Rows are points. Each copy is the shape, with its points in the same order, stretched, turned, moved and blurred by noise. Say if it was mirrored as well.

Shape, 6 rows:
[[ 0.30 -0.46]
 [ 0.27 -0.23]
 [-0.05 -0.26]
 [-0.45  0.13]
 [ 0.18  0.42]
 [-0.19 -0.10]]
Copy 1 (6 x 2):
[[ 0.26 -0.33]
 [ 0.22 -0.14]
 [-0.01 -0.23]
 [-0.34  0.10]
 [ 0.23  0.29]
 [-0.05 -0.05]]
Copy 1 is: only turned
Copy 2:
[[ 0.18 -0.70]
 [ 0.21 -0.43]
 [-0.09 -0.38]
 [-0.43  0.15]
 [ 0.37  0.14]
 [-0.18 -0.16]]
Copy 2 is: only turned

Shape, 7 rows:
[[-0.08  0.03 -0.44 -0.01]
 [-0.29  0.12 -0.23 -0.36]
 [ 0.55  0.27  0.35 -0.25]
 [-0.15 -0.22 -0.02  0.27]
 [-0.23 -0.05  0.20  0.03]
 [ 0.04 -0.52  0.17 -0.12]
 [ 0.30 -0.14 -0.33 -0.50]]
Copy 1, 7 rows:
[[ 0.20  0.03 -0.09  0.35]
 [ 0.05 -0.28 -0.21  0.04]
 [ 0.01  0.53 -0.64 -0.39]
 [ 0.07  0.10  0.36 -0.13]
 [-0.14 -0.06  0.15 -0.35]
 [ 0.54 -0.21  0.15 -0.38]
 [ 0.66 -0.08 -0.50  0.21]]
Copy 1 is: only turned
Copy 2 (7 x 4):
[[ 0.31 -0.02 -0.26  0.27]
 [ 0.23 -0.25 -0.20 -0.16]
 [ 0.19  0.42  0.45 -0.21]
 [-0.16  0.15 -0.14  0.10]
 [-0.20  0.01  0.03 -0.13]
 [-0.26  0.41 -0.28 -0.43]
 [ 0.37  0.32 -0.31 -0.22]]
Copy 2 is: mirrored

Shape:
[[-0.15  0.11  0.14 -0.07 -0.28 -0.51 -0.25  0.34]
 [ 0.36 -0.24 -0.14 -0.30  0.30 -0.04 -0.28 -0.16]
 [ 0.26 -0.41 -0.35  0.21  0.24  0.15 -0.43 -0.20]
 [ 0.23  0.01 -0.33 -0.16 -0.38  0.19 -0.07  0.22]
 [-0.14 -0.24  0.02 -0.17  0.02 -0.22 -0.21 -0.40]
 [ 0.24 -0.40  0.33 -0.24  0.03  0.02  0.26 -0.07]
 [-0.27  0.10  0.01 -0.12  0.07 -0.21 -0.04  0.22]
 [-0.04 -0.16 -0.27 -0.32  0.21  0.10  0.11 -0.27]
 [-0.28 -0.40 -0.32  0.21  0.12  0.15  0.16  0.33]
 [-0.08 -0.39 -0.32  0.28  0.08 -0.12 -0.42  0.08]
 [ 0.46  0.06  0.29  0.37 -0.44 -0.25  0.03 -0.44]
 [-0.30  0.34  0.07  0.43 -0.34  0.01 -0.19  0.32]
 [ 0.48  0.38 -0.36  0.29  0.18 -0.39 -0.09  0.30]
 [ 0.03 -0.22  0.23 -0.12 -0.16 -0.53 -0.12  0.22]]
Copy 1 (14 x 8):
[[ 0.29 -0.20  0.24  0.09  0.07 -0.19 -0.70  0.08]
 [ 0.63  0.11 -0.23 -0.18  0.14 -0.17  0.04 -0.20]
 [ 0.49 -0.35 -0.08 -0.30  0.20 -0.23  0.44 -0.31]
 [ 0.21 -0.29 -0.28 -0.09 -0.36 -0.26  0.06  0.50]
 [ 0.43  0.06  0.25 -0.29 -0.02  0.17 -0.12 -0.38]
 [ 0.35  0.22  0.02  0.04  0.24  0.39  0.09  0.31]
 [ 0.09 -0.13 -0.13  0.10  0.05 -0.07 -0.48 -0.10]
 [ 0.34  0.06 -0.32 -0.09 -0.26  0.13  0.13 -0.22]
 [ 0.05 -0.73 -0.35  0.10 -0.05  0.19  0.03 -0.07]
 [ 0.39 -0.63  0.01 -0.16  0.14 -0.15 -0.02 -0.36]
 [ 0.26  0.18  0.99  0.26  0.16  0.05  0.44  0.31]
 [-0.34 -0.46  0.24  0.11  0.01 -0.19 -0.14  0.20]
 [ 0.38 -0.26  0.03  0.55  0.11 -0.69 -0.02 -0.06]
 [ 0.54 -0.11  0.33  0.12  0.24  0.04 -0.54  0.05]]
Copy 1 is: mirrored
Copy 2, 14 rows:
[[ 0.31  0.18  0.44 -0.03  0.08 -0.09  0.00 -0.70]
 [ 0.47 -0.05  0.19  0.10  0.06  0.24 -0.11  0.40]
 [ 0.52 -0.24 -0.31 -0.19 -0.25  0.52 -0.21  0.41]
 [ 0.26  0.14  0.24 -0.27 -0.40  0.05  0.29  0.19]
 [ 0.12  0.05  0.31  0.02  0.16  0.65 -0.08 -0.09]
 [ 0.13 -0.29  0.22  0.39  0.17  0.40  0.45  0.04]
 [ 0.04  0.02  0.32 -0.14  0.28 -0.06  0.07 -0.23]
 [-0.01  0.05  0.27 -0.16  0.25  0.43  0.16  0.48]
 [ 0.13 -0.30 -0.15 -0.56  0.06  0.25  0.32  0.11]
 [ 0.53 -0.15 -0.17 -0.41 -0.17  0.42 -0.17 -0.04]
 [ 0.13  0.33 -0.26  0.60 -0.28  0.62  0.07 -0.33]
 [-0.13  0.01 -0.08 -0.18 -0.23 -0.09 -0.05 -0.46]
 [ 0.60  0.48 -0.34  0.06  0.07 -0.38 -0.18  0.07]
 [ 0.47  0.02  0.36  0.12  0.14  0.15  0.15 -0.61]]
Copy 2 is: only turned

Shape (14 x 9):
[[ 0.02 -0.52  0.09 -0.03  0.04  0.19  0.11 -0.04 -0.23]
 [ 0.22  0.08 -0.10  0.16  0.21 -0.51 -0.14 -0.16 -0.08]
 [ 0.09  0.07  0.07 -0.34 -0.03 -0.11 -0.32 -0.09 -0.58]
 [-0.03 -0.13  0.45 -0.16 -0.04 -0.05  0.16 -0.03 -0.87]
 [-0.08 -0.02 -0.18  0.30 -0.11  0.15  0.49 -0.12  0.12]
 [-0.58 -0.29  0.03  0.03  0.00  0.51 -0.35 -0.39 -0.31]
 [-0.06  0.05  0.28 -0.24  0.09 -0.23  0.00 -0.37  0.22]
 [-0.16 -0.02  0.07  0.10  0.08  0.14  0.03  0.48  0.42]
 [ 0.40  0.19 -0.02 -0.04 -0.01  0.02 -0.11  0.11  0.20]
 [ 0.19 -0.15 -0.01  0.51 -0.44 -0.50 -0.22  0.21 -0.01]
 [-0.07 -0.19 -0.25  0.00 -0.22 -0.15 -0.30 -0.18 -0.34]
 [ 0.31  0.32 -0.27  0.03 -0.13  0.19  0.34 -0.03  0.17]
 [-0.28 -0.18 -0.12  0.05 -0.14 -0.34  0.23  0.08  0.23]
 [ 0.52  0.46  0.15 -0.67 -0.34  0.22  0.14 -0.15 -0.56]]
Copy 1 (14 x 9):
[[ 0.09  0.17  0.00  0.11 -0.05  0.25  0.27  0.20 -0.19]
 [-0.30  0.08  0.23 -0.31 -0.06  0.06 -0.05 -0.14  0.05]
 [-0.26  0.02  0.32 -0.08 -0.14  0.04  0.05  0.56  0.19]
 [ 0.12  0.49  0.21 -0.20 -0.10  0.38  0.30  0.55  0.53]
 [ 0.28  0.12  0.03  0.01  0.17  0.43 -0.22 -0.22  0.18]
 [ 0.27 -0.50  0.44  0.33 -0.37 -0.12  0.28  0.20 -0.11]
 [-0.47 -0.36 -0.03 -0.02  0.10  0.19  0.27 -0.05  0.04]
 [ 0.19 -0.07 -0.42 -0.37 -0.09 -0.04 -0.16  0.00 -0.13]
 [-0.10  0.10 -0.20 -0.07  0.20 -0.05 -0.27  0.06  0.05]
 [-0.24  0.32 -0.15 -0.26 -0.48  0.18 -0.03 -0.33  0.16]
 [-0.26 -0.15  0.36  0.05 -0.37  0.06 -0.01  0.08 -0.11]
 [ 0.12  0.15 -0.04  0.06  0.43  0.24 -0.50 -0.10  0.15]
 [-0.32 -0.18 -0.15 -0.32 -0.21  0.46  0.05 -0.23 -0.13]
 [-0.14  0.33  0.11  0.18  0.44  0.27 -0.31  0.72  0.54]]
Copy 1 is: mirrored
Copy 2:
[[ 0.29  0.16  0.09 -0.61 -0.09  0.06  0.10  0.43  0.12]
 [ 0.17 -0.73  0.15  0.21  0.11 -0.01  0.38  0.31 -0.24]
 [ 0.18 -0.31  0.32 -0.35 -0.38 -0.23  0.53 -0.01 -0.32]
 [-0.15 -0.16  0.41 -0.86 -0.10 -0.08  0.78  0.17 -0.29]
 [-0.18  0.08  0.02  0.12  0.08  0.29 -0.31  0.18 -0.14]
 [-0.23  0.49 -0.23 -0.20 -0.48 -0.52 -0.14  0.70  0.19]
 [-0.13 -0.52 -0.02 -0.16 -0.03  0.07  0.12  0.06  0.44]
 [ 0.12  0.00 -0.58 -0.01  0.36 -0.23 -0.16 -0.28  0.09]
 [ 0.31 -0.58 -0.13  0.00 -0.14  0.05 -0.10 -0.31 -0.23]
 [ 0.43 -0.57  0.21  0.07  0.49 -0.50 -0.15  0.08 -0.22]
 [ 0.31  0.02  0.36  0.06 -0.15 -0.35  0.10  0.38 -0.07]
 [ 0.02 -0.22  0.06  0.14 -0.18  0.47 -0.28 -0.32 -0.37]
 [ 0.09  0.06  0.06  0.20  0.44 -0.06  0.03  0.05  0.28]
 [ 0.03 -0.48  0.70 -0.68 -0.73  0.44  0.25 -0.70 -0.57]]
Copy 2 is: only turned
